Each row is a point. The points of each table are mixes of a few directions, plus a little noise. How many directions does each table use, and how many do they share? Where both have some left over, give the other angles between the two spaces (their principal angles), to ten degrees, smallest first.
(in the rows, 100 means zero)

First (5 x 3)
0:  99  94 102
1: 108 170  76
2: 104 139  87
3:  97  75 109
4:  91  23 126
Second (7 x 3)
0: 195 148  69
1:  66  73 114
2:  93  68 111
3:  69  88 109
4:  89 137  90
5:  71  77 112
6: 117 110  94
Directions: first 1, second 2, shared 1

First (9 x 6)
0: 147 119 111 142  96 136
1: 117 118 107 120 113 122
2:  84  96 101  86 105  88
3:  90 115 105  99 124 107
4:  84 118  95  97 129 111
5:  86  61 114  69  65  52
6:  99  62  81  84  53  71
7:  93 112  82 104 115 115
8:  99 100 104  99 101  98
Second (7 x 6)
0: 118  99 109  89 104 107
1:  92 119 107  90  95  97
2:  74  65 126 118 100 113
3: 100  89 125  95 101 111
4: 102 121   5 130  99  62
5: 115  97 112  90 103 107
6:  99 110 116  88  98 103
Directions: first 3, second 3, shared 0; angles 40, 60, 80

First (7 x 9)
0: 151 102 104 138   8 115 103  92  87
1:  82 133  83  61 151 118  82 151 142
2:  60  67 119  81 102  76 119  47  85
3: 152 124  88 145  82 106  98 119  84
4: 107  97 114 108  47  91 126  52  78
5:  45  89 106  65 177  73 111  77  99
6: 102  87  85 102 133 120  59 163 127
Second (8 x 9)
0: 124  59  88  91 158  44  98 195 117
1: 126 117  89 114 132  91  92 152  34
2: 111 127  99 190  37  94  98 133 144
3:  91 122 120  83  88 123 121  53  72
4:  93  69 114 108  68 143  79  84 135
5:  93 129 123 115  60 111 129  63 112
6:  81  83  90  46 127  99  94  58  98
7:  82  96  77  54 129  94  88  61  85
Directions: first 4, second 5, shared 1; angles 30, 40, 80

First (11 x 12)
0:  93  79  85 100  89  88 125 100  77 114 125 119
1: 121 145   5 124 106  87 132 102  72 138 122  45
2:  83 161 122  85  51 126 112 136 114 139  77 146
3: 111 118 105 103 115  92  73  85 125 108 104  85
4: 106  97  63  91  84  95 149 124 116 122 128  88
5:  78  41 169  84  95  93  82  87 100  77 104 159
6:  99 107  91 105 101 104  99 100  87  97  93  94
7: 115  62 127 104 146  88  56  67 131  54  97  64
8: 101 105 106 108 111  95  78  83  91 100  97  99
9: 112  65 140 102 141  82  49  64 135  68 105  84
10:  77 122  88  95  61 149 143 151  51  83  46 116
Second (8 x 12)
0:  95  81  67 114 101  53  85 124  53  92  72  61
1: 105  98  86 102 103  96 114  85 103 118 132 106
2: 106  60 138  93 132 163 110  69 117  27  94 106
3: 105 133  83  98  84  87 117  88 121 166 153 127
4: 108  96 112  94 110 132 119  71 126  98 134 122
5: 103 106 123  91 103 134 110  83 128  96 115 122
6:  88 106 132  95  92 110  70 133  95  63  30  88
7:  90 120  59 113  75  26  76 146  57 141  70  69
Directions: first 5, second 3, shared 2; angles 60
